Each row is a point. Any point is a mix of the corners, with weights that add up to 1. It lies inside the corners' shape when no weight is negative. Say inside or outside, and name the corners with a negative weight.

Corners:
(1): | -8.6 | -2.8 | -3.6 |
(2): | 2.5 | 0.2 | 0.3 |
(3): |  1.8 |  0.7 | -3.7 |
(4): | 0.2 | 2.6 | 0.2 |
Points:
|  5.6 |  2.0 | -0.2 | -> outside (1)
| -7.5 | -2.4 | -3.3 | -> inside
|  0.1 | -0.6 | -2.4 | -> outside (4)
| -2.3 | -1.4 | -2.9 | -> outside (4)

Corners:
(1): | -6.6 | -6.9 | -3.1 | -3.3 | -3.5 | -1.3 |
(2): |  3.2 |  4.7 |  2.7 |  4.3 |  0.0 | -3.4 |
(3): | -9.0 | -5.6 | -0.4 | -0.4 |  0.1 | -2.8 |
(4): | -5.2 | -6.2 | -3.9 | -3.3 |  4.1 |  1.2 |
(5): |  2.1 | -3.2 | -0.3 |  5.4 |  0.6 |  1.7 |
(6): | 1.1 | 1.1 | 3.2 | 3.8 | 2.1 | 3.7 |
(7): | 1.0 | 3.4 | 1.1 | 6.8 | 0.0 | 1.8 |
Points:
|  0.2 | -0.5 |  0.1 |  3.1 |  0.8 |  1.6 | -> outside (3)
| -3.4 | -2.9 | -0.9 |  1.7 | -2.4 | -1.6 | -> outside (4, 6)
|  2.3 |  2.4 |  2.7 |  3.7 |  1.7 | -2.4 | -> outside (1, 7)
| 2.5 | 1.3 | 1.1 | 4.6 | 1.7 | 1.2 | -> outside (1, 3)

Corners:
(1): | -2.5 |  1.4 |  2.5 |  0.0 | -0.3 | -7.6 |  1.6 | -0.1 |
(2): | -2.9 | -1.8 | -4.0 |  1.8 | -1.4 |  6.1 |  1.1 |  0.8 |
(3): | -2.9 | -0.8 |  2.4 | -2.3 |  3.3 | -5.6 | -2.3 |  7.1 |
(4): |   6.7 | -10.2 |  -6.2 |  -3.0 |  -0.8 |   4.3 |  -0.4 |  -5.3 |
(5): | -1.3 | -0.8 | -5.8 |  4.3 |  1.6 |  3.7 | -6.1 | -4.5 |
(6): | -0.5 |  6.9 |  3.4 | -0.8 |  3.1 | -0.2 | -1.6 |  1.5 |
(7): | -4.1 |  1.9 |  1.5 | -3.0 | -4.5 | -1.6 | -3.5 |  0.6 |
(8): | -0.1 | -7.6 | -6.5 | -6.5 |  4.0 |  4.3 |  0.3 | -5.9 |
(9): | -2.7 | 11.0 | -2.4 | -1.6 | -0.5 | -4.1 | -1.5 |  6.1 |
Points:
| -1.5 | -1.2 | -1.5 | -1.4 | -1.1 | -0.9 | -1.3 |  0.0 | -> outside (6)
| -1.5 | -1.9 | -2.5 | -3.7 |  0.7 |  1.1 | -1.3 | -1.9 | -> inside
| -3.2 |  1.4 |  0.4 | -2.3 | -2.9 | -0.9 | -2.7 |  0.5 | -> inside
|  0.6 | -1.5 | -3.6 | -1.1 | -0.5 |  2.1 | -0.4 | -1.5 | -> outside (3)
| -1.5 |  1.3 | -1.0 |  0.6 |  0.1 | -1.8 | -2.2 |  0.7 | -> outside (8)
| -1.5 | -0.3 | -3.0 | -1.4 |  0.9 |  0.3 | -1.7 | -1.4 | -> inside
| -2.5 |  4.6 | -2.3 | -0.3 |  2.0 | -0.6 | -1.8 |  1.8 | -> outside (4, 7)
